Every row gives one point. The last column is the point's height on a tilted bowl or saddle (a function of degree 2), plus a little noise. Count its main directions that bend up, bend down and stay straight.
In the rows, 128 means zero.

Points (17 x 4):
[[ 86 155 174 107]
 [136 129 153 120]
 [138 151  83 111]
 [139 206 136  19]
 [113  74 160 114]
 [156 143  86 104]
 [ 74 103 129 128]
 [157 165 153  64]
 [ 48 130 116 100]
 [120 143  41 134]
 [110 134 123 133]
 [ 79 178 134  82]
 [ 89 166  61 109]
 [127  99  66 150]
 [130  99 133 130]
 [153 124 108 113]
 [166 141 249  60]]
Directions: 0 up, 2 down, 1 straight

Points (17 x 4):
[[195 133 149 145]
 [110 130  88 108]
 [170 126 112 116]
 [ 63  72 126 124]
 [140 148 139 122]
 [ 84 133 117 121]
 [ 90 143 138 131]
 [108 136 154 128]
 [154 134 186 152]
 [117  89 125 100]
 [130 247 137 236]
 [146 107 246 222]
 [159  89 162 124]
 [ 48 116 147 156]
 [128 106  81 103]
 [147  88  76 109]
 [145 173 172 165]]
Directions: 3 up, 0 down, 0 straight

Points (17 x 4):
[[158 119  51  85]
 [ 42 111 214  30]
 [100 105 154 161]
 [166 134 124 144]
 [162 119  86 127]
 [ 96  97 105 151]
 [118 113 161 160]
 [147  85 140 153]
 [189 132 128 115]
 [180 125  95 115]
 [101 155  91 134]
 [101 164 156 132]
 [193 168  67  61]
 [206 159 146  70]
 [ 87  98 172 141]
 [119 161 106 146]
 [ 60 149  77  78]]
Directions: 0 up, 3 down, 0 straight

Points (22 x 5):
[[ 85 142  66 136  96]
 [209 104  95 108  84]
 [161 133 151  83 103]
 [137 161 143 105 115]
 [ 79 151  63  77  72]
 [121  72 171  96  94]
 [156  88 126  89  99]
 [165 132 135 130 118]
 [ 99  52  72 115  59]
 [105 139 159 120 125]
 [127 130 171 131 127]
 [146 189 124  87  96]
 [125 145  69 172 100]
 [232 149 164 126  46]
 [101 166  74 130 102]
 [ 55 120 142  80  76]
 [195 109  93 178  72]
 [ 86 102  85  52  63]
 [157 129 117 119 121]
 [100 112 116 241 104]
 [157 106 186 148 113]
 [150 137 180 167 119]]
Directions: 0 up, 3 down, 1 straight

Points (25 x 5):
[[138 108 140 195 148]
 [127 107 209  98 151]
 [131 176 187 175  61]
 [ 89  81 104 129 161]
 [163  59  47 182  75]
 [171 145 181 179  91]
 [122 138 114 121 152]
 [107 124 148 175 152]
 [124 163 140 133 121]
 [102 179 109  82  93]
 [117 140  90 169 128]
 [142 100  95 199 140]
 [140 139 114 217 115]
 [137 110 112 159 153]
 [121 127  64  21 153]
 [197 115 117 147 152]
 [178 149 155 125 158]
 [145 130 135  97 190]
 [108  68 120 166 175]
 [121 118 162 132 160]
 [145 142 155 153 136]
 [ 96  87 164 208 178]
 [163 109  72  71 189]
 [198 164 109 125 134]
 [165 109  14 138  34]]
Directions: 1 up, 3 down, 0 straight

Points (40 x 7):
[[137 109 142 182 162 138 120]
 [184 169 129 149 111 219 188]
 [106 154  51 160 104 142 142]
 [161 193 167 120 137 179 168]
 [159  60 129 170  43 101 170]
 [235 191 101  47  91 177 198]
 [130 164 134  97 130  34 161]
 [145  90 150  53  97 159 156]
 [ 92 105 173 130  93  88 179]
 [196 145 109 150  93 106 122]
 [138 117 110  87 220 113 173]
 [ 42  49 150 108  93 103 220]
 [148 100  91  94 121 125 137]
 [184 166 144 136 179  55 133]
 [ 97 105 228  66 135 131 208]
 [127  99 186 124 123 168 185]
 [159 178 126 108 113 142 139]
 [180 122 181 133  69  75 152]
 [ 94  88 164 184  90 173 189]
 [139 169  88 121 241 135 172]
 [143 132 132 116 136 179 151]
 [151 102  83 103  73 108 143]
 [141 127 170 130 177 126 155]
 [123 132 102 107 163 160 139]
 [154  42 147 141 113 150 185]
 [103 141  70 114 110 161 130]
 [165 101  77  76  99  81 156]
 [ 88 120  58 165 105 117 139]
 [222 173 130 102 108 125 154]
 [196  55 138 151 148 166 172]
 [ 97  75 167 158 158  95 179]
 [ 76  79 131 135  97 102 174]
 [134 176 145 131 121  67 136]
 [143 148 118 146 117 151 132]
 [ 93 108 163 117 139  71 178]
 [125  93 207 208 133 125 147]
 [143 213  88 125 116 117 153]
 [203 178  91 141 123  84 132]
 [122 107 105  99 113 150 133]
 [ 75 113 149 136 127 156 168]]
Directions: 4 up, 1 down, 1 straight
